Each row is a point. Each copy is the shape, with its points in the same order, stretched, turned, moved and blurred by noise. Some copies are also mirrored. Which?
In the rows, 128 means zero.

Shape (8 x 3)
[[ 61 166 100]
 [124  89 174]
 [184 143 109]
 [141  92 140]
 [152  60  93]
 [121 174 114]
 [ 95 128 177]
 [155  78 153]]
Copy 1 (8 x 3)
[[196 123  68]
 [128  77 139]
 [ 80 150 127]
 [104  91 119]
 [ 73  82  84]
 [147 155 109]
 [172  94 136]
 [ 87  86 136]]
Copy 1 is: mirrored
Copy 2 (8 x 3)
[[ 95 193  90]
 [ 91 148 208]
 [168  76 132]
 [102 113 173]
 [ 68  59 140]
 [154 146 110]
 [110 190 185]
 [105 108 198]]
Copy 2 is: only turned
Copy 3 (8 x 3)
[[ 92 107 173]
 [153  89 100]
 [117 178  79]
 [128 111  81]
 [ 82 106  49]
 [120 152 140]
 [158  92 138]
 [139 111  66]]
Copy 3 is: only turned
Copy 4 (8 x 3)
[[ 81 150 105]
 [150  69  96]
 [177 152 181]
 [146  87 139]
 [127  73 197]
 [137 165 131]
 [137 105  68]
 [162  72 143]]
Copy 4 is: mirrored

Shape (10 x 4)
[[ 90 163 109 100]
 [143 147  72  78]
 [164 166 105 173]
 [121 120 115 166]
 [160 195  75 127]
 [ 92  93 192 174]
 [ 84 122 113 137]
 [132 118 176 182]
 [134 126 141  70]
 [117 105 187  75]]
Copy 1 (10 x 4)
[[ 98 134 178  95]
 [149 158 145  77]
 [ 84 136  72 136]
 [103  89 112 137]
 [ 93 177 107  82]
 [ 96  51 154 202]
 [107  76 158 110]
 [ 87  90 114 195]
 [164 154 176 132]
 [155 131 200 175]]
Copy 1 is: only turned
Copy 2 (10 x 4)
[[177 142 115  95]
 [205 150 143 142]
 [139 199 128 125]
 [128 152 113 131]
 [186 203 134 113]
 [ 83 108 121 108]
 [148 129 100 116]
 [ 90 144 136 115]
 [168 107 172 123]
 [137  73 178 113]]
Copy 2 is: only turned
Copy 3 (10 x 4)
[[ 81 138 194 109]
 [105 151 191  47]
 [124 209 156 146]
 [113 153 120 144]
 [109 208 202  93]
 [131  95  82 210]
 [ 84 120 128 136]
 [156 134 102 202]
 [149  93 180  97]
 [171  46 165 124]]
Copy 3 is: only turned

Shape (12 x 8)
[[145 100 169 157 126 137 175 140]
 [147 165 109 156  99 133 121 129]
 [171 104 126 111 157 153 142 127]
 [135 107 143 126 120 181 136 118]
 [106 144 117 147 111 177 135 179]
 [147 113 115 160 140 169 147 138]
 [ 86 127  44 121 158 109 128  79]
 [144  86 133 141 109 160 114 133]
 [130 154  86 128 100 142 107 200]
 [163 120 159 115 122 175 173 113]
 [ 76 132   7  84 116  71 126  89]
 [108 152 131 128 132 134  99 159]]
Copy 1 (12 x 8)
[[135 115 133 141 114 197 115 173]
 [146 163 111 124 143 120 129 135]
 [157  84 113 153 175 162 131 128]
 [127 105 136 134 133 181 131 108]
 [121 118 129  73 106 152  99 126]
 [141  98  90 143 120 166 106 131]
 [182  75  88 140 120  99 199 133]
 [137  91 144 145 134 144 111 128]
 [152 101 137  70 162 113 103 124]
 [147 129 133 127 150 206 129 115]
 [234  76 119 119 139  67 211 122]
 [106 122 131  92 145 117 140 145]]
Copy 1 is: only turned
Copy 2 (12 x 8)
[[ 84 100 177 114 133 121  81 147]
 [ 95 116 141 170 161 114 160 157]
 [110 119 138 162  95 139  84 114]
 [128  97 141 160 140 152  77 148]
 [107 100 102 168 157  89 114 185]
 [ 81  94 129 178 133 131  82 140]
 [102  90  56 133 136 166 173  75]
 [130  84 168 172 153 134  82 121]
 [117 101 105 180 146  56 161 155]
 [112 107 156 148 104 150  83 166]
 [127  61  50 115 120 132 242  53]
 [131 145 112 144 171  97 139 156]]
Copy 2 is: mirrored
Copy 3 (12 x 8)
[[143 164 172 149 127 123 140  98]
 [140 101 123 176 155 139 106 158]
 [143  96 165 110 141 132 172  98]
 [119 105 161 153  85 144 140 118]
 [141 140 129 188  91 157 169 175]
 [134 108 175 182 127 133 171 122]
 [ 24  66  87 137 172 126 163 108]
 [116 106 177 156  81 102 144 140]
 [162 118  95 170 123 118 174 213]
 [164 121 152 127 101 158 131  88]
 [ 30  78  18 132 168  78 171 109]
 [117 138 131 124 140 141 140 192]]
Copy 3 is: only turned

Shape (13 x 9)
[[107  93 109 143 123  93 150 140 110]
 [124 150 145 114 114 112 141 133 145]
 [128 185 100 141 136 151 149 113 105]
 [121 115 112 118 113 103 130  88 161]
 [141 197 104 134 136 104 139 163 136]
 [124 121 175 143   7 149 146  88 169]
 [148  99 110 110 136 157 155 158 106]
 [137 116 115 138 111 139 127 150 148]
 [ 86 124 139 119  88 167 153 135 159]
 [ 93  89 151 192 108 169 128  70 191]
 [144 184 160 112 134 129 144 157 105]
 [141 151 115 107 145 115 124 151 115]
 [104 100 124 111  92 106  84 145 122]]
Copy 1 (13 x 9)
[[154 130 113 143 127 131 183 108 149]
 [134 105 143 131 114 133 135  91 123]
 [ 88 122 125 170 162 105  90 124 149]
 [154  97 110 158  86 129 124 103 151]
 [101 126 179 136 143 123 130  99 169]
 [124 103  72 158  59  92 144  40  55]
 [ 96 138  95 135 123 159 142 140 120]
 [112 159 117 136 100 138 138 107 131]
 [131 139 105 134 135 147 121  58  93]
 [162 182  95 187  92 124  76  96  90]
 [ 96 107 158 118 141 124 122 119 110]
 [109 120 141 121 123 133 129 132 154]
 [142 139  99  95  84 113 160 105 148]]
Copy 1 is: mirrored
Copy 2 (13 x 9)
[[168  99  87 144 101 111 126 121 119]
 [159 142 134 110 136  99 116 140 149]
 [164 154 125 102 171 162 100 125 127]
 [143 103 100  88 132 118 139 124 180]
 [166 148 161 126 172 123  54 118 170]
 [150 179 112  47  36  94 174 162 155]
 [147 105 101 152 122 144 112 183 113]
 [130 126 114 119 110 120 105 144 145]
 [143 142 107  63  93 106 138 164  94]
 [ 94 171  36  42  91 103 178 102 115]
 [166 169 157 146 165 115  99 150 125]
 [155 117 145 148 165 131  96 138 147]
 [140  93 135 139  97 113 145 127 128]]
Copy 2 is: only turned

Shape (17 x 11)
[[137  99 101 102 146 106 152 128 101  96 138]
 [ 61 118 164 164 125 154 174  85 113 123 131]
 [ 98 123 158 152 123 161 121  36 159 122 158]
 [108 149 106 133 105  85 110 114 106  82 139]
 [138 154 144 125 134 138 122 131 136 121 156]
 [ 48 135 191 142 139 203  95 117 136 165 112]
 [124 144 135 112  92  58 172 150 145 132 157]
 [175  78 133 126  95  65 149 150  91 128 140]
 [125 173 121 206 173  76 124 106 140 140 149]
 [123 111 120 148 128 144 180 155 142 111 164]
 [163 147 104 117  76 160 140 108 123 105 161]
 [ 86 116 227 140 121 165 168  74 160 141 107]
 [144 178 113 151 123  87 143 117  76 131  77]
 [ 73 187 172 121 176 190 112  73  97 158 136]
 [125 117 126 122  99 119 150 132  79 149 180]
 [166 152 176  92 104  37 190 148 111 111 113]
 [156 143 150 142  92 102 147 137  71  39 169]]
Copy 1 (17 x 11)
[[203 144 138 131 100  84 161 125 140 130 117]
 [128 141 158 100  73 160 141 119  99 170 153]
 [137 141 101  90 117 172  82 147 114 148 171]
 [200  92 171 146 105  98 132 172 158 126 132]
 [154 136 130 133 128 145 139 118 162 115 122]
 [ 63 138 129  99 163 180 164 114 117  91 184]
 [177 110 181 155  76 118 106 117 116  96  98]
 [177 105 142 183  80  76 138 130 120 134  75]
 [117  59 162  93  44 138  98 144 192 132  90]
 [173 140 154 116 114 138 161  89 106 134 109]
 [225 134 104 172 132 139 159 136 123 131 141]
 [ 57 201 129 100  99 201 108 123  79 149 139]
 [153  96 155 169  40 113 173 179 175 124  97]
 [101 143 105 114  88 164 146 111 187 116 185]
 [190  88 130 175  76 101 147  93 134 125 133]
 [147 171 162 183  46 118 118 124 153 122  49]
 [206 131 164 176  95  95 147 134 192 205  96]]
Copy 1 is: mirrored
Copy 2 (17 x 11)
[[128 147 100 185 117 130  72 104  91 146 102]
 [ 14 158  86 109  83 152 176 142 130 124 158]
 [ 47 194 129 125 123 113 170 166 173 115 133]
 [107 139 155 161 101  83 149 109  79 117 135]
 [129 132 125 134 141  88 146 131 150 149 114]
 [ 36 107 136  29 127 170 180 179 159 103 157]
 [ 84  70 108 206 144  83 163  83 132 144 107]
 [133 120 141 215 127 148 138  77  98 166 115]
 [ 85 144 156 137  97  50 139  45 155 138 196]
 [139 136  54 179 130 118 135 107 147 160 137]
 [152 148 113 174 105 103 173 158 130 130  78]
 [  7 125 118 114 110 160 183 198 201 164 157]
 [102  86 157 139  45 108 120  81 103 113 131]
 [ 44 133 116  13  93 115 142 147 148 117 115]
 [116 130  90 152 126 135 173  82  89 129  86]
 [ 78  55 130 214 108  90 124 102 132 201  90]
 [146 174 100 177  95  99 173 120  80 201 109]]
Copy 2 is: only turned
